Each row is a point. Each copy is the shape, with its points in the same order, turned, moved and blurred by noise. Is it also mirrored, or only turned?

Shape (6 x 3):
[[ 28  -1  31]
 [-21   3  18]
 [ 20  17   0]
 [ 37  11 -39]
 [-32 -30  20]
 [ 24  14 -30]]
Copy 1 (6 x 3):
[[ 29  28  29]
 [-19  -6  23]
 [  0  37   2]
 [  7  48 -33]
 [ -6 -40  14]
 [ -1  34 -28]]
Copy 1 is: only turned
Copy 2 (6 x 3):
[[ 31 -17  32]
 [-13   0  15]
 [ 31  -2  -1]
 [ 46 -23 -36]
 [-35 -27  21]
 [ 35 -13 -32]]
Copy 2 is: only turned
Copy 3 (6 x 3):
[[ 31  23   9]
 [-15  15  14]
 [ 11  37 -19]
 [ 19  29 -60]
 [ -9 -19  18]
 [  9  31 -49]]
Copy 3 is: only turned

Shape (12 x 6):
[[ -8   2 -12   9  -4  -7]
 [-45   4 -11  -2   9  52]
 [-14 -12  -5   6   9  14]
 [ -1   6  -5   4   4 -10]
 [-20   8  -2   7 -14 -15]
 [ -4 -41  12   8  -9 -14]
 [-17 -57 -15 -26   4 -17]
 [  0  -7 -19 -14  -8  -4]
 [ -3   8   0   9   8 -23]
 [ -6   5  -5  -6 -12  14]
 [  2   6  27 -10  10  17]
 [-28  -9 -18  10  -1  21]]
Copy 1 (12 x 6):
[[  9  -2 -12   7   2  -2]
 [-22  13  -2  43  -6  52]
 [  3  -6  -7  16   7  21]
 [  4   4  -6   3  11  -6]
 [ -6  -4  -3  18  -6 -15]
 [  5 -45  15  -1  11   1]
 [-13 -53 -22 -14   9  18]
 [  2  -4 -11 -12  -7   9]
 [  2   1  -9   8  19 -19]
 [  0   4   6   8  -9  12]
 [ -5  11  30   2  24  17]
 [ -1  -6 -12  32  -6  24]]
Copy 1 is: only turned
Copy 2 (12 x 6):
[[-11   4 -14   5  -8   3]
 [-26  17   9 -13  17  60]
 [-10  -8   2  -1   8  19]
 [ -3   8  -9   2  -1  -7]
 [-27   9 -12  -3 -13  -5]
 [-16 -39   4 -10 -11 -10]
 [ -8 -49 -31 -36   6   6]
 [  4  -1 -21 -16 -13   8]
 [ -8   8 -12   4   3 -19]
 [ -3  11   1 -13 -13  17]
 [  2  11  28 -22   5   1]
 [-21  -2  -6   2   2  36]]
Copy 2 is: only turned
Copy 3 (12 x 6):
[[ -7  16  -2  16  -1  -2]
 [-45 -16 -14  -1  -7  51]
 [ -5  -9  -5   5   4  18]
 [ -1  17  -2   7  -1  -8]
 [-27  10   5  21  -2 -11]
 [ 12 -19  23  21   9  -8]
 [ 13 -50 -12   3  -6 -24]
 [ -2  -3  -4   3 -21  -9]
 [ -6  19   2   9  10 -12]
 [-16   5   5   4 -20   9]
 [ -7   7  26 -20   2  19]
 [-19 -10 -13  22  -5  23]]
Copy 3 is: only turned
Copy 4 (12 x 6):
[[ -6  -6 -15   3   3  -8]
 [-47 -16 -13 -21  18  43]
 [-10 -25  -7 -11  11  10]
 [ -6  -5 -13   2  12 -13]
 [-19  -1  -8   9   0 -13]
 [  9 -38  12  -4 -15 -18]
 [ -9 -48 -10 -42 -19 -31]
 [ -4  -2 -19 -21  -8  -8]
 [ -4 -10 -10  10  18 -25]
 [-10   1  -5 -10   2   9]
 [ -1  -3  25 -14  27   5]
 [-23 -22 -21  -8   2  20]]
Copy 4 is: only turned

Shape (14 x 8):
[[ 10  21  15  28  -1  -8   8  26]
 [-29  24  28  -7  -5 -27  10  12]
 [-14 -32 -19  -8 -11  41   2   0]
 [ 10 -17 -14 -21   5  38  12  -2]
 [ -7  29  30   5  11 -41 -16 -16]
 [-22  20   5  24  14 -19   9  -2]
 [-10  29   9 -17 -54 -38 -14 -26]
 [  4 -40 -28 -32   0  -3  12   9]
 [-23  25  -2 -25 -15 -10   4 -19]
 [ 10 -25 -30  18  10  23  47   9]
 [ 11 -11 -13 -43 -26  27  24 -21]
 [ -8 -14  11 -12 -13 -22   5 -26]
 [  5 -11  23  40   2  17  47  21]
 [-12  22   2  -3  -7 -21  -4  -9]]
Copy 1 (14 x 8):
[[ 14  19  -4  -7  10   0 -16  33]
 [-21  17  28 -30   8   9 -16  11]
 [ -2 -30 -13  27 -16  11  16 -24]
 [  9   1 -18  23  -4  12  24 -31]
 [ -4  32  33 -17  25 -12 -46  -4]
 [ -7   1  -1 -16  29   3 -30   9]
 [-10  23  22 -35 -40  -7 -51 -23]
 [-18  -3 -17   9 -10 -29  30 -30]
 [-19  17   7 -20  -9  15 -23 -31]
 [ 17 -21 -49  -3  17   0  27  -7]
 [ 11   7 -14  -4 -30  14  22 -52]
 [  2  -2  19 -20  -3 -19 -13 -33]
 [ 40 -17 -11 -19  24  10  18  29]
 [-11  18   6 -14   3  -2 -32 -10]]
Copy 1 is: mirrored
Copy 2 (14 x 8):
[[ -2  40   1  21  -9   7   8 -13]
 [-42  30 -13   6 -14 -20   3  17]
 [  8 -25 -25   8   3  43  -9  29]
 [ 21 -13  -8 -14  17  31  -9  14]
 [-31  21   0  17   4 -44 -21  -5]
 [-10  18 -27  30   3 -14  13 -13]
 [  0  17  -5  16 -35 -49 -29  48]
 [  1 -42  -7 -17 -27  31  -8   1]
 [ -7   6 -21  -6  -7 -28  -4  34]
 [ 37 -17 -14   5   1  42  31  -7]
 [ 28 -18   6 -28  -6  14  -1  47]
 [-10 -22   7  10 -11 -22  -2  24]
 [ -1  25  17  26   3  39  42  -1]
 [-11  18 -13  11 -10 -22  -9  11]]
Copy 2 is: mirrored
Copy 3 (14 x 8):
[[ -4   4  19  18   0  -1  26  25]
 [ -4  23  35  -7 -12 -25  -9  11]
 [-14 -23 -37 -23  -4  16   1 -28]
 [ 13  -1 -36 -31  10  20   5 -11]
 [ 14  31  27  25  14 -42 -15  -2]
 [-17  23  17   9   4 -27  20  -8]
 [ 26  24   1  22 -47 -38 -32  -2]
 [  9 -14 -44 -47   4 -22   5   4]
 [  7  38  -6 -12 -19 -19 -18 -14]
 [  1 -10 -25 -32   2   8  60 -11]
 [ 36   7 -34 -39 -23  17  -6 -15]
 [ 27   1  -2  -8  -1 -37  -5 -19]
 [  0 -16  32  -8   2  16  52  -4]
 [  1  22  -2   5  -7 -27  -3  -2]]
Copy 3 is: only turned
Copy 4 (14 x 8):
[[  7  24   2  29   0  30  -7  30]
 [-15  52  29   9   4   8  -2   8]
 [-26 -15 -32 -24  -3   5  32   3]
 [ -6 -17 -18 -23  15  20  28  -5]
 [  8  53  13  15   4  -8 -38   1]
 [ -5  48 -13  29  13   9  -2   5]
 [ -7  24  40   7 -45 -21 -20 -24]
 [-32 -32  -3   0  25 -13  18  -8]
 [-13  28  18   0  -8   5   1 -36]
 [  5 -14 -38  25  21  11  49   6]
 [  1 -23  13 -25  -3   3  37 -28]
 [  1  16   6  -3   2 -28   6  -5]
 [ 19  21 -13  26   8  18  45  49]
 [-11  30   7  15  -6   1 -14 -10]]
Copy 4 is: mirrored

Shape (12 x 9):
[[ 33  -4  15   0 -14 -19 -25   6 -27]
 [ 22 -16   7 -29   4 -11 -18 -12  11]
 [  7  14  21  17   9  26   5  19   9]
 [ 11  16  -1   1 -13  -4 -23  -7 -14]
 [ 11 -19  19  10  -2   3 -46 -23 -10]
 [ -9   4 -10  45  11 -19 -12  -8  20]
 [ -8 -20 -10   4  20  33  22   3   1]
 [-18 -16   7  13  23  14  22  19  15]
 [-15  11   5 -11  12  35  15  29  12]
 [ 16 -23   3   4 -27   0 -40   7  -4]
 [  6  17  16   5 -17  19  31   2  18]
 [  8   0 -28  56  34  10   3  -5  40]]
Copy 1 (12 x 9):
[[  6  -1  -2   5   3 -15 -11  15 -48]
 [ -1 -23  -6 -31  10  -2 -21  -3 -21]
 [ 26   1  -5  11   2  20  -4  26  19]
 [  2  19  -3  -1   6  -7  -8  -4 -17]
 [ -8  -5  19   5  28   5 -42  -7 -30]
 [  5  -4 -14  31  18 -20 -10 -16  28]
 [-17 -19 -18   5   4  41   5  13  19]
 [ -9 -28  -8  12  -1  15   0  23  38]
 [  2   3  -7  -9 -12  32   2  26  31]
 [-12  -4   8   6 -15   0 -44 -10 -31]
 [ 29  -5   7  -4 -12  28  17   2  16]
 [ 13 -24 -52  34  17  13 -14 -20  42]]
Copy 1 is: only turned
Copy 2 (12 x 9):
[[ 21 -15  20 -22 -43  -9   2 -15   1]
 [ 15   8  21  -8  -8 -37 -21  -8  -1]
 [  5   4  19   5  -2  33  -3  25   9]
 [  0   8  -1  -4 -30   2  -3 -10 -10]
 [ 12 -12  19  20 -22  -3 -25 -32  -4]
 [  5  -5 -31  18   1   6 -11  -7  30]
 [-12 -15  12  10  36   0   8  19  -8]
 [-13 -20  12   8  29   7  -4  28  21]
 [-16   5  20 -11  19  16  -6  39  -5]
 [  5 -16  15  18 -37 -18 -19  -2  -8]
 [ -8  27  21   3  -4  13  22  27  16]
 [ 30  -7 -36  39  32  16   8  12  21]]
Copy 2 is: mirrored
Copy 3 (12 x 9):
[[ 59  -1   2 -16 -26   1   6   5 -27]
 [ 42 -16   1 -39  -6  11   9 -11  18]
 [ 34  22  18  15  19   6  -4  16  13]
 [ 33  16   3 -12 -20  20  -1  -7 -13]
 [ 47 -15  31 -13 -14  32  -8 -20 -15]
 [  8 -11   2  37  -9  35  10  -8   2]
 [ 28  10   6  12  45  -7   3 -28  15]
 [ 11  -5   8  20  40  -7   0  -2  18]
 [ 16  32   0  -1  40  -6 -15   8  26]
 [ 51 -13  14  -4 -31   2 -24 -16  -5]
 [ 18  35  21   9   3  -8  19   2  30]
 [ 28  -7 -11  60  18  45  11 -16  27]]
Copy 3 is: mirrored

Shape (15 x 11):
[[ 19   9  27 -24 -31   4  -6  21  -3   8 -28]
 [ -9  10   3  -8  -1 -10 -18  -9  -4  12  15]
 [ -1 -12   1  23  15   3   0  -4 -18   0  -5]
 [ 15  20  -3  -1  22 -31  14  21  24  15 -13]
 [  2  23   0  16 -19  21 -19   7  -7 -19  30]
 [ 16  -7  17 -20  -8  20 -20  28  -4   6   6]
 [-10   3 -14 -10 -14   6   9 -12 -26   8   2]
 [ 16 -19 -29 -21  21  12 -16 -11  23 -37   0]
 [ 15  -7  15 -33  17  16 -13 -27 -15   6  -8]
 [  8  26  14  16  15 -28 -24  23  17   9  -2]
 [-27   9  11 -28 -15 -11  31  16   5 -23  -8]
 [  2  -2 -16   3 -14   3   8  -9  23 -10  17]
 [-34 -19  12 -28 -28 -27   7  21  20 -42  11]
 [ 13   2 -19   7  28  -3  31 -23  23   1  -2]
 [ 26   1   5   6 -22   3  -1   8 -29  -5  20]]
Copy 1 (15 x 11):
[[ 25 -12  12 -31 -21 -12  10  24 -13   2 -30]
 [ -9  19  -7  -2  -5 -14 -18   3   2  19 -12]
 [ -4  -6  -2  20  26   7  -8   4   0   1 -10]
 [ 17  23 -21 -14  23 -12  15  25  38   9 -31]
 [  6  25  16  32 -25 -14 -20   9  -3 -15  -8]
 [ 24  -1   9 -14 -18   9 -25  29  -2   0 -11]
 [-10   3 -16  10 -11   0  10   3 -17  13   4]
 [  7   9 -32 -12  -2  17 -25 -19  21 -42  -1]
 [  5   4   2 -28   2  25 -13 -20 -13  13  -9]
 [ 11  28   1  -3  20 -25 -17  27  23   4 -45]
 [-11   4   1 -26  -8 -24  29  25  11 -15  18]
 [  4   5 -16  15 -20 -11  -2  -5  29  -9  -1]
 [-14 -10  -6 -28 -13 -49  -9  23  23 -30  31]
 [  2  14 -24  10  16  14  19 -18  42   0  -9]
 [ 34   3   4  22  -8 -12  -7   8 -18   5   2]]
Copy 1 is: only turned
Copy 2 (15 x 11):
[[ 25  16  -1 -23 -14   0 -17  18 -32   4 -32]
 [  2  26  13  16  -1  -9 -24  -9  -4   4   8]
 [-12  -6  25   3   7  -2  12  -7   3   2  -3]
 [ -1  19 -12  11  48 -13 -12  25  -7  -7 -20]
 [ 11  13   0  10 -30  14  -9  -2  33  -6   3]
 [ 25   3  12 -11  -8  17 -28  23  -9  14  -2]
 [-16  23   1  -6 -19 -14   3  -4  -7  14  13]
 [  7 -28 -19 -23  20  -1 -30 -17   9 -10  29]
 [ 15  17  16 -24  12   4 -16 -28 -23  22  13]
 [ 10  16  13  23  28  -5 -27   9   8 -19 -33]
 [-10  23 -25  -6  -4   7  -3  16 -36 -36  11]
 [  8  -5 -24  15  -3 -15  -3  -1   7  -1  18]
 [  6  -3 -16   8 -19  -4 -20  22 -36 -60  33]
 [ -6  -3 -25  11  41 -12  17 -12   2   6  12]
 [ 22  15  18 -12 -21  -9   9  15  14   5   5]]
Copy 2 is: mirrored
Copy 3 (15 x 11):
[[ 19  -2  15 -23 -26 -11 -32 -12 -26  18 -25]
 [-12   7  -7 -17   1  11 -15 -16  -9   9  22]
 [-13   3   3  12   9  -7   6 -16  -2 -14  -1]
 [ -1  13   5 -12  23 -15 -16   5  23  43 -11]
 [  7  30   2   3   0  16 -43 -10 -10 -29  18]
 [ 11 -18  14 -17 -13  17 -34  -5  -6  -8 -12]
 [ -4  10 -21   2 -12   7   3   2 -28   0   6]
 [-15   3 -44   0 -14  11 -27 -19  39 -14 -22]
 [ -9  -3 -12 -30 -17  25  10 -31  -5  -3 -22]
 [ -6  10  17 -18  34 -14 -37 -20   9  23   7]
 [-10  21 -12 -28 -30 -30 -19  31  -5   3  -2]
 [ -3  24 -15  13 -22   7 -24  -3  18   5  13]
 [-11   0 -21 -27 -44 -42 -42  18  15 -10  25]
 [-16  32 -14  12   0   7  12  -4  35  20 -11]
 [ 36   9   1   0  -5   6 -11 -12 -14 -18   9]]
Copy 3 is: only turned
Copy 4 (15 x 11):
[[ 19  19   1 -21 -17   9   2  43 -20   2 -16]
 [ -7  27   9   4 -17 -10  -7  -2   0 -18   7]
 [ -3 -13  13   4   9  -3  10 -15  -6  -3   0]
 [ 28  -1 -15  16   0 -11 -16  21  29   9 -10]
 [-21  -6  17   9 -44  11  11   8  -5 -17  30]
 [  4  -3  15 -30 -17  19 -23  24 -14 -10   5]
 [-16  12 -14  -5 -11 -17  11  -6 -22   5  13]
 [-12 -30 -32  -6 -15  10 -13 -13   0 -47 -19]
 [ -2  23  -8 -35   2  21   1 -19  -5 -16 -14]
 [ 22  11  22  24 -18   2 -22  17  24  -1  -6]
 [ -3  -1 -13 -20 -25 -47  13  33   2  -8 -14]
 [-10  -8 -20  10 -10 -10   6  16   0 -34  17]
 [ -3 -11   5 -15 -32 -60   2  36  -8 -52 -16]
 [ -1 -12 -35  13  17  -6  11  -8  30 -17   3]
 [ 19  -5  11  -9 -24   5  15   1 -25  -5  30]]
Copy 4 is: mirrored
